Rows are points. Examples show where two turns around zero, p and q, send a point. Where does a point land after both, in the order given? Backwards means that the second turn is done in reverse. Each puzzle has new turns, and all numbers are rounded.

Turn p:
[ 0.57  0.22 -0.37] => [ 0.07 -0.47  0.53]
[-0.38 -0.15  0.00] => [ 0.12  0.35 -0.17]
[-0.20  0.25  0.30] => [-0.38  0.19 -0.10]
[0.10 0.25 0.37] => [-0.43 -0.12 -0.09]
[-0.09 -0.57 -0.30] => [ 0.63  0.05 -0.16]
Turn q:
[-0.40  0.36 -0.04] => [-0.01  0.35 -0.41]
[ 0.23 -0.37 -0.47] => [ 0.12 -0.63 -0.04]
[ 0.17 -0.25  0.58] => [-0.30  0.13  0.57]
[ 0.00  0.26 -0.07] => [ 0.19  0.15 -0.12]
Where do these land?
q, then p backwards: [ 0.37 -0.31 -0.41] => [ 0.59 -0.20 -0.12]
p, then q: [0.10 0.13 0.36] => [-0.23 -0.10 -0.31]
q, then p: [ 0.38  0.41 -0.51] => [ 0.21 -0.70  0.19]
q, then p: [-0.64 -0.18  0.22] => [0.03 0.67 0.19]
p, then q backwards: [-0.22 -0.20  0.14] => [-0.21  0.24 -0.10]
q, then p backwards: [0.01 0.15 0.19] => [-0.20  0.07 -0.11]

Turn p:
[ 0.27 -0.02  0.03] => [0.02 0.06 0.26]
[-0.09  0.20  0.43] => [-0.16 -0.45  0.06]
[0.30 0.14 0.44] => [-0.10 -0.33  0.43]
[-0.33  0.17  0.04] => [-0.17 -0.16 -0.30]
[-0.53 -0.41 -0.44] => [ 0.37  0.28 -0.65]
[ 0.37 -0.07 -0.50] => [0.03 0.60 0.19]
Turn q:
[ 0.06 -0.30  0.08] => [ 0.22  0.14 -0.18]
[ 0.42 -0.60 -0.57] => [ 0.23 -0.29 -0.85]
[-0.45  0.27  0.39] => [0.05 0.16 0.63]
[0.27 0.20 0.16] => [-0.30  0.21 -0.04]
[-0.20  0.13 -0.24] => [-0.02 -0.31  0.13]
[-0.09  0.30  0.17] => [-0.19  0.08  0.29]
Where do these land?
q, then p: [ 0.81 -0.12  0.10] => [-0.45  0.47 -0.51]
q, then p: [-0.09  0.29 -0.15] => [ 0.23 -0.20 -0.14]
p, then q backwards: [-0.24 -0.40 -0.06] => [-0.02 -0.47 -0.06]
p, then q: [-0.06  0.09  0.41] => [ 0.38  0.11 -0.15]
p, then q: [-0.42  0.13 -0.30] => [-0.07 -0.53  0.01]

Turn p:
[ 0.03  0.30  0.49 -0.47] => [ 0.46  0.07  0.49 -0.31]
[ 0.08 -0.40 -0.03  0.53] => [-0.62  0.12 -0.09  0.20]
[-0.04 -0.43  0.24 -0.21] => [-0.22 -0.31  0.37 -0.09]
[ 0.06  0.54 -0.42 -0.16] => [ 0.57  0.07 -0.38  0.15]
[-0.29 -0.03 -0.41  0.52] => [-0.34  0.08 -0.64  0.01]
[ 0.15  0.03  0.12 -0.21] => [ 0.16 -0.03  0.23  0.04]
Turn q:
[-0.49 -0.21  0.17 -0.24] => [-0.12  0.02  0.27 -0.53]
[ 0.64  0.01 -0.04  0.54] => [ 0.42 -0.19 -0.49  0.51]
[ 0.35  0.31 -0.01  0.15] => [ 0.05 -0.12 -0.06  0.47]
[0.59 0.27 0.29 0.10] => [ 0.37 -0.20  0.12  0.57]
[-0.48 -0.46 -0.18 -0.26] => [-0.14  0.33  0.00 -0.64]
[-0.11  0.08 -0.17 -0.32] => [-0.23  0.26  0.17 -0.02]
[-0.52  0.01 -0.06  0.02] => [-0.36 -0.10  0.01 -0.36]
Where do these land?
p, then q: [ 0.08 -0.12 -0.28 -0.42] => [ 0.42  0.06 -0.29 -0.11]
p, then q: [-0.29  0.05  0.79  0.01] => [-0.04  0.04  0.84 -0.02]
p, then q backwards: [ 0.20  0.36 -0.19  0.39] => [ 0.35 -0.15 -0.46 -0.06]
q, then p: [ 0.13 -0.63 -0.34 -0.23] => [ 0.70  0.17 -0.13  0.21]
q, then p: [ 0.28  0.27 -0.20  0.23] => [-0.30  0.13 -0.36  0.11]
q, then p: [-0.40  0.07  0.22  0.03] => [-0.07 -0.33  0.24 -0.21]

Turn p:
[-0.44 -0.27  0.10  0.16 -0.16 -0.26] => [ 0.31 -0.09 -0.44 -0.08 -0.16 -0.26]
[-0.10 -0.37 -0.12 -0.24  0.44  0.38] => [ 0.30  0.35 -0.06  0.37  0.16  0.43]
[ 0.15  0.10 -0.44  0.16  0.15  0.16] => [ 0.10 -0.23  0.29 -0.04  0.03  0.39]
[ 0.40  1.13  0.54  0.32 -0.05 -0.61] => [-0.57 -0.09  0.85 -0.42 -0.51 -0.85]
[-0.12 -0.05 -0.27 -0.35 -0.11 -0.05] => [ 0.13  0.04 -0.09 -0.19  0.40  0.05]
[ 0.13 -0.53  0.12 -0.04 -0.13 -0.03] => [-0.05 -0.12 -0.37  0.39  0.15 -0.06]
[-0.03 -0.01  0.07 -0.01 -0.13  0.42] => [-0.22  0.15 -0.17 -0.03 -0.08  0.30]
Turn q:
[-0.39  0.10  0.20  0.20 -0.40 -0.12] => [ 0.32 -0.11  0.29 -0.30 -0.08 -0.35]
[-0.02 -0.01 -0.19  0.10 -0.26  0.64] => [-0.16 -0.28  0.14  0.49 -0.13 -0.38]
[-0.02 -0.12 -0.57  0.12 -0.07  0.23] => [-0.43 -0.32  0.02  0.13 -0.32 -0.06]
[-0.10 -0.31  0.16 -0.39 -0.41 -0.23] => [-0.15  0.40  0.48 -0.24  0.14 -0.13]
[-0.07  0.17  0.17 -0.11  0.58 -0.12] => [ 0.22 -0.10 -0.22 -0.03  0.32  0.47]
[-0.03  0.34  0.04 -0.12 -0.43 -0.11] => [-0.01  0.04 -0.03 -0.26  0.18 -0.48]
[ 0.63 -0.16  0.19  0.19  1.00 -0.29] => [ 0.21  0.37 -0.69  0.20 -0.11  0.93]
Where do these land?
p, then q: [ 0.27  0.15  0.05 -0.28 -0.11  0.36] => [ 0.23 -0.43  0.12  0.08  0.24  0.06]
q, then p: [-0.06  0.09  0.00  0.35  0.16  0.99] => [ 0.10 -0.79 -0.27  0.44 -0.49 -0.01]
p, then q backwards: [-0.24  0.20  0.08 -0.33 -0.10 -0.26] => [ 0.04  0.23  0.17 -0.15 -0.34 -0.26]
q, then p: [ 0.04 -0.11  0.20 -0.27  0.23 -0.29] => [-0.10  0.34  0.27 -0.04 -0.03  0.25]
q, then p: [-0.06 -0.15 -0.26 -0.33 -0.01 -0.24] => [ 0.14  0.45 -0.13 -0.15 -0.01  0.03]
q, then p: [-0.11 -0.28  0.18 -0.28 -0.32 -0.33] => [-0.20  0.48  0.18 -0.14 -0.02 -0.30]
p, then q: [ 0.16  0.10 -0.24  1.14  0.15 -0.24] => [-0.03  0.76  0.69  0.18 -0.51 -0.36]

Turn p:
[ 0.19 -0.17 -0.06 -0.36  0.07 -0.25] => [-0.16  0.04  0.21  0.26  0.14  0.32]
[ 0.07  0.14  0.54 -0.57 -0.41  0.31] => [ 0.37  0.68  0.53 -0.04 -0.18  0.03]
[-0.20  0.38 -0.38 -0.35  0.45  0.26] => [ 0.29  0.14 -0.53  0.55 -0.12  0.12]
[-0.13 -0.16  0.01 -0.28  0.34  0.27] => [ 0.10  0.33 -0.23  0.22  0.30  0.02]
[-0.44 -0.39 -0.27  0.33 -0.49  0.04] => [-0.54  0.13 -0.28 -0.57 -0.21 -0.05]
[ 0.02 -0.12  0.56  0.36 -0.21 -0.19] => [ 0.11 -0.17  0.37 -0.56  0.18 -0.12]
[ 0.16 -0.04 -0.05  0.52  0.08  0.20] => [-0.09 -0.26 -0.10 -0.08  0.07 -0.50]
[ 0.32  0.35 -0.35  0.35  0.17 -0.65] => [-0.09 -0.90  0.04  0.21 -0.18  0.18]
Turn q:
[-0.40 -0.24  0.21 -0.10  0.03  0.55] => [ 0.07  0.60 -0.45 -0.08  0.07  0.00]
[-0.06  0.07  0.14 -0.62 -0.47 -0.55] => [-0.63 -0.01  0.40 -0.39 -0.39 -0.28]
[ 0.45 -0.13 -0.16 -0.07  0.54  0.40] => [ 0.28  0.04 -0.19  0.55 -0.27  0.46]
[ 0.15 -0.35  0.55  0.42 -0.27 -0.23] => [-0.51 -0.35 -0.42  0.06  0.39 -0.20]
[ 0.12 -0.22 -0.43  0.47  0.30 -0.31] => [ 0.22 -0.50  0.07 -0.05  0.29  0.51]
[ 0.02  0.34 -0.29  0.39  0.07  0.22] => [ 0.58 -0.13  0.07  0.11  0.17 -0.10]
[ 0.12  0.36 -0.33 -0.29 -0.28 -0.16] => [ 0.12 -0.15  0.40 -0.18 -0.41 -0.22]
[-0.39  0.16  0.30 -0.20  0.08  0.07] => [-0.13  0.49  0.12 -0.02  0.14 -0.15]
Where do these land?
q, then p: [ 0.21  0.25 -0.25  0.08  0.27  0.33] => [-0.11 -0.24  0.31  0.05 -0.03 -0.43]
p, then q: [ 0.24  0.19 -0.13 -0.03 -0.33 -0.26] => [-0.21  0.07 -0.35 -0.17  0.07 -0.28]
q, then p backwards: [0.22 0.26 0.01 0.48 0.01 0.20] => [0.20 0.24 0.08 0.12 0.50 0.12]
q, then p: [ 0.10 -1.32 -0.10  0.13  0.17 -0.35] => [-0.36  0.93 -0.90  0.26 -0.04 -0.25]
p, then q backwards: [ 0.11 -0.04  0.11 -0.08 -0.05  0.37] => [-0.15  0.28  0.17 -0.09 -0.04  0.18]
p, then q: [-0.76  0.13  0.02 -0.19 -0.01  0.36] => [ 0.50 -0.16  0.37  0.02 -0.57 -0.17]
q, then p: [ 0.07  0.32  0.54 -0.23  0.13 -0.33] => [ 0.37 -0.22 -0.18 -0.57  0.11  0.13]
p, then q: [-0.21  0.22 -0.20 -0.17 -0.20 -0.33] => [ 0.19  0.10 -0.37 -0.15 -0.22 -0.24]

Turn p:
[-0.28  0.43 -0.71 -0.04  0.03 -0.28  0.19  0.17] => [ 0.28  0.08  0.23 -0.24 -0.25 -0.69  0.31 -0.29]
[-0.32  0.07 -0.05  0.01  0.21  0.66 -0.06 -0.03] => [-0.05  0.02  0.08  0.01 -0.15 -0.25 -0.19  0.68]
[ 0.05 -0.26  0.06  0.00  0.02 -0.35  0.11 -0.45] => [ 0.20 -0.04  0.30  0.00  0.30  0.38  0.15 -0.15]
[ 0.66 -0.29  0.04 -0.10 -0.28  0.48  0.36  0.17] => [-0.24 -0.05 -0.69 -0.22  0.61 -0.01  0.00  0.19]
[ 0.07 -0.30  0.13 -0.09 -0.28 -0.25  0.27  0.28] => [ 0.08  0.26 -0.35 -0.26  0.06  0.27  0.08 -0.26]
[-0.16 -0.06 -0.71 -0.20  0.12  0.06 -0.64 -0.31] => [ 0.71 -0.25  0.20  0.54  0.00 -0.43 -0.02  0.15]
[ 0.19 -0.07  0.62  0.02  0.60  0.29 -0.41 -0.01] => [-0.47 -0.33 -0.05  0.50 -0.24  0.45  0.01  0.45]
[-0.28  0.43  0.39 -0.24 -0.61 -0.50  0.07 -0.07] => [-0.19  0.71  0.28  0.07  0.00  0.06 -0.25 -0.65]
[ 0.07  0.06  0.23  0.64  0.18 -0.10  0.10  0.25] => [-0.32 -0.40  0.00 -0.39 -0.33  0.21 -0.11 -0.13]
Turn q:
[ 0.00  0.31 -0.42 -0.33 -0.37 -0.26 -0.08  0.07] => [-0.65  0.23 -0.12  0.27 -0.09 -0.14 -0.12 -0.02]
[-0.43 -0.45  0.22 -0.08  0.70  0.25  0.33 -0.08] => [ 0.81 -0.05  0.14 -0.11  0.05  0.22 -0.52  0.30]
[-0.45 -0.06  0.16  0.43  0.67  0.01  0.34  0.58] => [ 0.49 -0.05  0.37  0.15  0.31  0.88 -0.14  0.14]
[ 0.34 -0.08 -0.29  0.09  0.13  0.18 -0.14 -0.13] => [ 0.10 -0.30 -0.33  0.19 -0.10 -0.11  0.06 -0.17]
[-0.05  0.44 -0.08  0.06 -0.52  0.22 -0.12 -0.14] => [-0.32  0.37 -0.26 -0.08 -0.30 -0.03  0.40 -0.01]
[ 0.41  0.46  0.14 -0.23 -0.21 -0.19 -0.10 -0.19] => [-0.59 -0.22 -0.14 -0.29 -0.11 -0.19  0.16  0.11]
[ 0.01  0.13 -0.09  0.14 -0.34 -0.39 -0.33 -0.33] => [-0.37  0.03  0.22 -0.05 -0.37 -0.24  0.13 -0.37]
[ 0.04 -0.89  0.29  0.18  0.35  0.21  0.68  0.08] => [ 0.97 -0.22  0.35  0.19  0.42 -0.19 -0.02  0.42]
[ 0.12  0.14  0.08 -0.26 -0.40 -0.04 -0.57  0.14] => [-0.45  0.22 -0.23 -0.27  0.19 -0.20  0.06 -0.40]
Where do these land?
p, then q: [-0.47 -0.10 -0.49 -0.08  0.37 -0.01  0.35 -0.29] => [-0.26 -0.27  0.14 -0.19  0.57 -0.09  0.13  0.52]
p, then q: [ 0.00  0.01 -0.12 -0.18  0.19 -0.70  0.35 -0.13] => [ 0.15 -0.16  0.03 -0.20 -0.25 -0.19  0.12  0.71]
p, then q backwards: [ 0.42  0.53  0.47  0.39 -0.29  0.19  0.03  0.38] => [ 0.22  0.44 -0.24 -0.58 -0.02 -0.39 -0.55 -0.02]
q, then p backwards: [ 0.11 -0.11 -0.22  0.06 -0.47  0.15 -0.07 -0.01] => [ 0.11  0.24 -0.15 -0.44  0.01 -0.08  0.02  0.19]
q, then p: [-0.42 -0.21  0.13 -0.25 -0.08  0.03  0.03 -0.22] => [-0.24  0.06 -0.04  0.39 -0.06 -0.12 -0.05 -0.35]
q, then p: [-0.33 -0.25 -0.15 -0.48  0.07  0.00  0.22  0.18] => [-0.16 -0.35 -0.03  0.34 -0.43 -0.16 -0.11 -0.16]
p, then q: [ 0.58  0.24  0.14 -0.21  0.44 -0.27  0.39 -0.52] => [ 0.69 -0.02  0.39 -0.11 -0.09  0.33 -0.21  0.59]
q, then p: [-0.70 -0.22 -0.24 -0.06  0.00 -0.08 -0.23 -0.26] => [-0.27 -0.06  0.21  0.43  0.19 -0.16 -0.49 -0.34]
q, then p backwards: [ 0.46 -0.18  0.36  0.62 -0.10  0.36 -0.40  0.41] => [ 0.58 -0.34 -0.40 -0.16  0.08 -0.63  0.42 -0.10]
q, then p: [ 0.36  0.29  0.12  0.19 -0.14  0.34 -0.66  0.45] => [ 0.29  0.06  0.46 -0.17  0.34 -0.31  0.46  0.53]
